Rows are points. Each table stands for the endless flat space through its points: a line for two points, a plane for three, and so on. The two share one point or none. Which?
In the rows, zero is written as 128.

First, 2 rows:
[[124 144 159 141]
 [ 96 128 139 161]]
Second:
[[120 130 181 182]
 [101 130 124 127]
 [ 97 130 142 137]]
They share: no point

First:
[[ 76 205 130  85  68 116]
 [ 95 164 161 111  67  96]
 [128 133 184 109 108  78]
 [ 67 202 131  64  79 127]]
Second, 2 rows:
[[ 92 162 162  93  94 107]
 [ 72 148 172  85 106 127]]
They share: [102 169 157  97  88  97]

First, 5 rows:
[[ 95 152  78 129 139 147 105  95]
 [ 99 144  89 136 142 159 111  45]
 [ 62 177  78 153 136 117 142  86]
 [ 77 169  99 153 147 139 143  62]
 [ 84 134  77 105 153 115 115 101]]
Second (3 x 8):
[[ 77 156  73 114 158 163 126  99]
 [104 137  81 160 153 171 125 140]
 [101 154  83 140 148 161 112 115]]
They share: no point

First:
[[ 51 123 131 119 151  75 172  75 146 163 129]
 [150 184 208 108 125 105  98 137 132 106 152]
 [ 58 154 139 109 164  84 152  97 171 157 136]
 [ 63 124 127 158 131  52 184  57 132 155 143]
 [ 74 140 162  87 160 107 131 107 163 134 141]]
Second:
[[ 92 147 191 138 120  72 156 111 117 122 177]
 [107 148 162 101 161  79 102  72 151 116 105]
 [ 84 158 144 118 133 116 161 121 145 158 149]
 [111 102 148 133 123  67 140  56 159 128 157]]
They share: [ 96 146 165 121 136  86 140  97 139 131 146]

First, 6 rows:
[[ 99  76 146 133 104 172  82 167 189 118 114 152]
 [111 107 149 182 149 214  59 160 160 132 127 111]
 [135 137 148  35  69 139  82 157 194 167 163 111]
 [133 125 140 115 128 176  84 158 170 145 153  98]
 [109 137 112 113 132 198 116 202 186 191 143 130]
 [135  82 155 172 154 169  77 132 145  85 134  94]]
Second (3 x 12):
[[117 111 138 144 120 188  92 165 177 105 134  94]
 [142 106 133 109 145 138  57 145 157 135 149 124]
 [112 104 145 156 110 191 108 161 180  89 142  92]]
They share: no point

First, 6 rows:
[[122 125 133  86 119 140 115 174 141 149  91  72 126  77]
 [112 182 135 128 111 164 140 141 134 129 174 115 168  91]
 [140 156 165 111 132 163 141 166 104 115 152  74 173  68]
 [149 146 165  99  64 177 176  58 128 146 187  92 203 115]
 [102 113 120 127 121 175 134 130  97 171 215  75 216 130]
 [124 125 140 133 131 185 142 120  81 169 209  65 230 126]]
Second:
[[151 126 120 171  95 209 197 158 110 173 154  81 181  58]
 [ 85 160 173 177  45 174 169 127 199 113  96 128 107  97]
 [132 161 147 123 145 171 148 185 105 171 152  81 202  79]
 [ 80 191 168  97 105 150 106 134 162 117 124 112 154 118]
 [145 145 154 142 155 148 138 176 111 159 153  71 179  55]
 [148 151 120 120 146 163 145 176 127 176 124  39 210  27]
 [ 91 191 201 150 129 140 130 167 150 131 126  98 129  84]]
They share: no point

First:
[[116 121 120 172 179 149 103  84 108 119 114 143 136  95 115 137 124 158
  103 153]
 [123 137 119 176 162 152  96  61 133  98 108 124 153  83 107 106 107 161
   92 178]
 [103 136  86 166 155 112 112  76 117 134 107 106 145  99 130 112 148 181
  112 160]
 [133 143 119 164 142 154  78  49 147  84  86 110 159  75  97  84  87 163
   90 196]]
Second:
[[105 115 114 153 163 135 100  97 110 138 100 135 123 109 125 137 138 171
  119 151]
 [ 95 110 124 156 167 140 108 106 115 146 111 144 115 119 132 146 148 173
  122 148]]
They share: [115 120 104 150 159 130  92  88 105 130  89 126 131  99 118 128 128 169
 116 154]

First, 4 rows:
[[155 103 109 168 167 122 176 104 183 134 167 147 108 112  92 115 135 115
  100 129 138 130 171 177]
 [163 112 104 130 178 119 148  97 158 149 183 165 185 113  95 111  93 137
   74  83  93 168 143 131]
 [151 106 105 179 149 152 160  94 167 112 140 139 120  87 129  83 127  99
  105 140 136 151 183 173]
 [153 115  97 168 139 176 132  84 139 106 129 145 170  64 162  55  97  97
   94 121 112 192 173 145]]
Second, 3 rows:
[[128 122  67 146 148 135 127  45 172 125 128 142 191 129  97 106  88 109
   70  91 114 162 173 179]
 [184  90 151 148 190 127 173 135 154 123 190 154 143  89 119  88 124 139
  106 133  92 150 167 111]
 [160 114 111 176 186 119 169  99 174 151 178 138 159  89  99 124 116 111
   98  97  96 158 155 143]]
They share: [156 106 109 147 169 131 150  90 163 124 159 148 167 109 108  97 106 124
  88 112 103 156 170 145]

First (5 x 24):
[[107 101  75  48  89 144  86 127 107 125 135 124 127 120 114 176 113  71
   88 101 102  63  85 118]
 [132  78 100  83 114 113  82 134 101 151 139 164 133 115  86 187 101 105
  129 119 103  74 128 104]
 [ 81 157  84 147 107  85  58 142 150 162 134 106  94 146  82 163 105  93
  137 129  73  75 201  67]
 [182  26 134 103 151  88  93 166  84 200 171 231 165 116  40 192  82 139
  189 163 117 105 179  97]
 [161  86 117 102 169 127 115 177 140 200 178 171 121 134  66 138  85 128
  169 210 137 109 213 106]]
Second, 6 rows:
[[118 177 101 155  80 102 129 161 113 142 175 159 125 160  58 159 126  86
  153 199  93  51 149  66]
 [128  49  41  67 100 116  81 221 113 180 119  87  91 142 126 183  72   8
  167 123 141  91 171 110]
 [135 101  97  95  94 110  81 155 136 168 139 115 130 153 100 146 110  52
  138 139 108  99 157 107]
 [ 72 145  88  93  85 137  74 152 149 139 141 178 109 144  24 200  60  98
  171 148 105  87 157 122]
 [124 122 107 114  84 105  79 140 160 147 135 138 155 127  69 141 143  74
  110 146  78  98 144  95]
 [167 127  96 106 127 109 112 159 122 177 192 105 131 151 125 119 142  67
  116 158 111  75 177  81]]
They share: no point

First, 6 rows:
[[ 88 140  81 156 168 100 130 146 151 130 173  83 131 131 136 106 114 157
  110 181 165 153 107  93]
 [ 76 165  81 144 228 155 119 142 112 160 180 124 148 102 143 175  53 215
   93 169 184 164 100  37]
 [122 149 136 121 144 133  35 145 173 142  93  40  59  38 104 114 123 189
  173 152 179  91 113  70]
 [111  87 100 128 122  93 125 139 140 121 117  51 116  87 115  76 141 154
  130 168 158 190 150 144]
 [105  95  85 131 146  50 115 152 173 142 149  76 138 131 150  91 166 105
  129 162 133 170 139 134]
 [116 171 118 121 140 110  70 147 179 127 117  56  81  90 117 111 134 181
  164 179 156 110  75  74]]
Second (3 x 24):
[[ 97 149 111  85 188 100 107 136 117 139  98  57 158  68 112 150 129 151
   84 135 135 133  70 127]
 [118 107  87 142 155  94  77 151 183 172 155 117 101 119 166 120 120 181
  180 189 156 184 148  58]
 [117 113  89 139 152 100  77 158 187 165 164 121  94 122 168 120 123 181
  190 187 159 193 158  49]]
They share: [107 131 100 112 170 100  92 147 152 152 131  89 126  95 140 135 126 166
 137 161 147 163 114  88]

First (3 x 24):
[[108 158 127 178 180 170 127 138  82 164 126 121 166  98  95 125 126 159
  170  84 174 111 152 140]
 [116 156 147 158 152 160 107 156  96 152 114 129 166 132  83 163 110 147
  158 118 140 131 190 146]
 [ 99 152 126 184 189 170 136 133  74 166 134 123 174  88  96 115 132 162
  172  77 181 102 143 133]]
Second, 3 rows:
[[133 171 128 176 170 178 108 156  88 150 112 114 146 121  87 145 110 143
  175 108 168 124 171 147]
 [105 167 132 136 138 146 112 124 128 190 104 126 162 109 111 145 126 183
  139  68 136 144 167 175]
 [130 171 130 171 162 177 109 151  85 151 107 120 154 131  94 134 109 146
  185 116 157 130 181 156]]
They share: [126 170 129 166 162 170 109 148  98 160 110 117 150 118  93 145 114 153
 166  98 160 129 170 154]

First (5 x 24):
[[107 142 154 122 160 139 156 200  68  97 191 106 165 166 156 102 150  77
   88 121 145 124 155 116]
 [118 117 182 126 134 123 133 179  90 101 170  66 163 132 152 100 170 108
  121 112 162 152 154 116]
 [139 120 113  93 140 135 136 164  69  98 164 123 160 162 146  85 107  63
   94 124 120  95 145 137]
 [152  93 136  84 124 113 121 123  80  87 128  78 159 142 146  60 114  80
  153 120 110 100 144 136]
 [170 120 111  72 120 156  98 137 113  90 165 138 132 151 143 125 104  94
   57 124 140 100 148 160]]
Second:
[[165 136 119 103  97 133 125 126 110  77 160  81 149 159 181  91 147  94
   93 149 134 125 139 107]
 [168 115  73 103 147 112 116 108  71  80 127  75 127 137 169  50 125  67
   85 146 126  64 149 151]
 [179 119 143 101 102 103 143 141 106  69 135  96 147 191 194  94 119  91
  111 142 164 105 169  89]
 [121 129 165  51  96 139 131 177 120 109 185  78 179 149 144 138 143 103
   95 108 112 173 111 123]
 [121 144 121 117 119 215  79 126  86  51 192 131 177 137 123 141 183  84
  141  93  90 143 125 149]]
They share: no point

First:
[[100 174 123 161 125  74 174 102 114 196 118  94 131 168  96 121 114 104
  163 201 167  69  84 153]
 [ 86 157 172 205 175 109 176 113 143 157 155 100 149 142  96 165 133  84
  140 186 171 102  64 164]
 [116 128 184 194 181  93 158  91 179 161 153 133 110  95 150 208 130  80
   99 147 154  79  94 209]
 [140 113 169 188 160 105 122 130 134 128  99  88 131 191  63 154 151  89
  174 117 115 130  73 143]
 [138 124 167 173 159  70 139  89 178 177 128 145  92 103 156 196 122  92
  101 126 135  71 113 208]]
Second, 3 rows:
[[138 130 167 147 141  80 160 123 154 155  80  97 124 166  96 153 119  96
  177 147 123  90  87 145]
 [140 116 155 155 155  86 158 101 134 171  76 127 112 136  84 165 131  72
  173 127 157  70 101 145]
 [136 124 153 165 149  86 146 105 136 163  96 109 114 154  94 159 133  86
  161 137 141  84  93 159]]
They share: [134 128 152 170 146  86 140 107 137 159 106 100 115 163  99 156 134  93
 155 142 133  91  89 166]

First (6 x 24):
[[109 135 104 194 109  89 135 106 121 117 146 144 130 126 149 106 103 143
  133 159 169 156 105 158]
 [ 80 138 146 160 140  72 146 159 180 115 102 125 111 104 167 150  85 117
   95 184 165 130  66 173]
 [114  73 122 188  52 114 168 114 152 104 150  75  87 199 153 136  91 166
   92 103 158 146 123 124]
 [105 113  93 180 109  98 135 116 149 128 157 124 103 152 159 123 105 136
  117 125 175 166 109 145]
 [101 130 143 208  97  78 153 107 129  93 105 116 139 135 143 143  81 147
  100 184 158 132  80 162]
 [ 97 128  99 234 114  76 136  59 127 113 108 112 159 170 146 176  86 137
   79 160 167 172  78 144]]
Second (7 x 24):
[[ 55  88 172 161  88 130 174 112 217 123 189 157 123 113 136  90  68 104
  130 172 131 154 124 156]
 [ 81  95  97 170 122  75 187 159 174 154 128 154 157 131 141 106  69 123
  141 118 155 111 113 188]
 [131 122 172 163 103  82  93  80 147 144 164  95  42 133 196 120 115 136
  127 202 165 178  70 115]
 [ 74 136 100 162 123  96 183 193 144  91  75 137 149 109 158 125 122 165
   80 156 150 116 110 169]
 [104 101 113 117 128 116 188 176 167  99  87 114 140  70 126 134 112 152
   52 148 113 134  92 136]
 [ 98  72 201 139  83 116 133 105 209 167 171 133 109 119 159  78 110 120
  116 199 113 156  96 148]
 [108  99 116 146 117  98 169 128 180 126 152 120 117 106 131 129  61 117
  111 123 146 148  98 146]]
They share: [ 96 124 126 166 111  90 151 139 158 119 131 125 111 125 164 121  96 139
 112 156 160 142 100 155]

First (4 x 24):
[[112 135 107 118  96 147 140 167  95  93 148 182 128 121 102 132 112 150
   58 143 118 100 122 118]
 [115 152 109  99 108 155 151 168  92  90 146 185 118 116 108 117 110 146
   62 139 109 105 134 125]
 [131 202 139  89 158 159 165 134  92 102 132 165 104 122 110  93  88 138
  100  97 113  95 138 161]
 [135 177 133 160 145 145 137 121  95 102 121 151 126 125  91 135  90 142
  105  94 153  64  88 152]]
Second, 5 rows:
[[145 125 144 142 115 136 156 128 113 132 153 131 146 163 104 139 106 144
   68 119 146 107 111 162]
 [ 72 186 156 102 132 109 108 120  98 114 149 189 123 135  81 113  67 165
  127  79 112  75 128 122]
 [118 180 129 146 161 148  69 118  95 158  91 120 100 153  94 131  19 187
   84  95  71  19 134 150]
 [126 122 209 114  53 112 151  76 145 110 179 154 138 163 108 163 151  95
   92  93 195 115 102 152]
 [133 117 191 107  87 124 166  89 141  94 170 137 143 155  78 147 135 116
   75 102 164 131  94 135]]
They share: [117 150 148 127 124 127 134 124 107 126 148 151 135 152  94 129  87 154
  90 103 129  91 118 146]

First (4 x 24):
[[ 75  86 131 170 107 158 158 186 161 158 147 121 137 128 125 108 135  95
   97  97  85 155 134  91]
 [106  85 154 143 147 161 122 164 175 171 144 165 121 128 123  86 134  86
  114  84 104 145 117  75]
 [ 78  87 134 163 111 169 146 170 177 165 136 125 127 118 121  94 126  88
  112  98  92 147 133  91]
 [117  93 113 172 141 142 106 171 164 161 155 149  98 153 162 112 159 142
   90 106  71 118 138 131]]
Second (5 x 24):
[[164 115 125 126 130  85 106 133 164 114  87 153 133 103 109  65 161 163
  104 105 125  90 144  59]
 [144 135 105 141 139 135  74 172 164 169 154 159  82  95 140  99 129  96
  100 116  81 180 137 105]
 [ 68  45 167 186 136 175 168 167 172 184 167 139 115 167 153 107 155  87
  124  63  61 114 126  97]
 [117  76 132 159 101 125 109 117 165 150 103 156 124 109 151  30 149 101
  175 123  64 169 175  52]
 [126 111 117 156 153 148 106 184 164 184 170 146  85 119 139 129 151 104
   65  88  90 125 111 117]]
They share: no point

First (7 x 24):
[[ 68 168  56 165 157 135 144 127 115 126 163  99 126 119 212  81 101 188
  103 191 127 114 141  77]
 [111 131  94 198 144 132  89 182 160 176 152 101 168 168 172 128 110 164
   46 166 142 120  90  47]
 [ 60 121  73 139 193 118 149 148 100 125 110 127 170 107 160  89  56 146
  136 122  95 185  61  42]
 [135 136 108 166 141 125 140 141 164 129 146 107 151 107 180 145 118 161
   86 200 123  73 156 104]
 [155  84 168 195 182 137 138 172 197 120 137  97 167 109 119 203 121 131
   85 133 115 151  46  87]
 [123 112  93 168 168  94 126 138 143 144 107 148 157 131 183 142 114 149
  103 184 100  99 131  72]
 [ 71 199  88 101 119 169 171 152  89 108 165  44 175  47 142  56  18 163
  135 122 116 142 123 108]]
Second, 4 rows:
[[152 156 149 175 144 131 117 110 142 181 153  86 160 107 134 151 122 159
  123 182  93 143 122  68]
 [179 107 118 113 154 195  96 143 127 132 135  56 215 113 168 119  87 197
   99 128 101  75 184 136]
 [159 151 149 169 150 138 120 127 150 145 129  94 169 110 139 137 107 155
  118 172  82 120 128  93]
 [151 125 123 142 149 155 111 135 132 151 155  73 181 102 151 142 102 169
  108 153 110 108 144 104]]
They share: no point

First, 6 rows:
[[147  63  87 113 110 108 158 118 159  71 129 127 102  90  97 141 194 137
  183 107  79 160  63 134]
 [ 80 160  96 131  75  92 134 194 147 126 103 109 138 112 113 136 172 179
  129 133  84 111 115 156]
 [141  63 114 149  69  65 132 123 168  69 152 130  61  83  76 144 208 168
  221 115  98 156   7 165]
 [ 53 161  42 119 138 166 180 156 135 123  72 131 143  92  91  63 161 152
  141  79  88 141  92 209]
 [118 110 107 135  91  78 138 195 155 111 176 127 124  76  61 154 197 144
  140 123  87 110 122 150]
 [ 76 140  65 141  94  99 156 165 158 117 116 124 112  76  67  94 194 174
  182  93  99 134  41 222]]
Second:
[[ 97 152  74 152 117 114 138 165 117 109  88  93 100 118  52 134 137 161
  145 148  81 154  87 109]
 [ 93 120 125 145  98 125 153 158 144 116 126 149  83 128  73 123 172 164
  125 123 107 120  74 167]
 [ 95 108 133 143  78  87 121 116 130  78 108 129 105  76 129 117 164 192
  163  77  67 102 142 127]
 [124 117 107  85  64 101 115 190 132  94 153 132  70 128  61  76 129 179
  126 117 111  94  71 148]
 [ 50 107 101 153  98 127 175 152 124 124 137 142  96 140  49 100 185 189
   92 117 149  82 101 154]]
They share: no point

First (4 x 24):
[[ 99 102  99 128 111 105  87 193 106 155 141 142 106 142  78 129 101 143
  120 156 149 101 140 115]
 [ 96  82  98 132  98 113  75 202 123 142 164 169 115 124  80 144 104 151
  141 179 143 121 161 141]
 [158 124 112 186  78 141  93 114 155 132 118  99 169 116 162 152 174 173
  153 123 139 129 157 137]
 [145  89 115 189  88 139  94 146 183 123 155 140 184  88 155 160 173 160
  187 147 113 165 183 159]]
Second (4 x 24):
[[106  87 117 143 116 126 117 170 160 149 178 164 160 133 119 136 140 159
  169 173 130 108 186 160]
 [122  55  76 117  85 156 100 182 180 137 158 205  90  72 113 177 122 178
  175 174 144 106 149 192]
 [126 109 132 177 103 106  94 168 124 135 150 111 186 146 131 125 146 134
  159 148 114 138 191 124]
 [153  81  82 162  58 137  57 177 139 115 112 141 105  68 124 176 128 153
  156 137 131 155 137 145]]
They share: [124  94 107 161  95 125  88 167 148 136 150 143 148 112 120 148 140 155
 157 154 131 136 165 142]
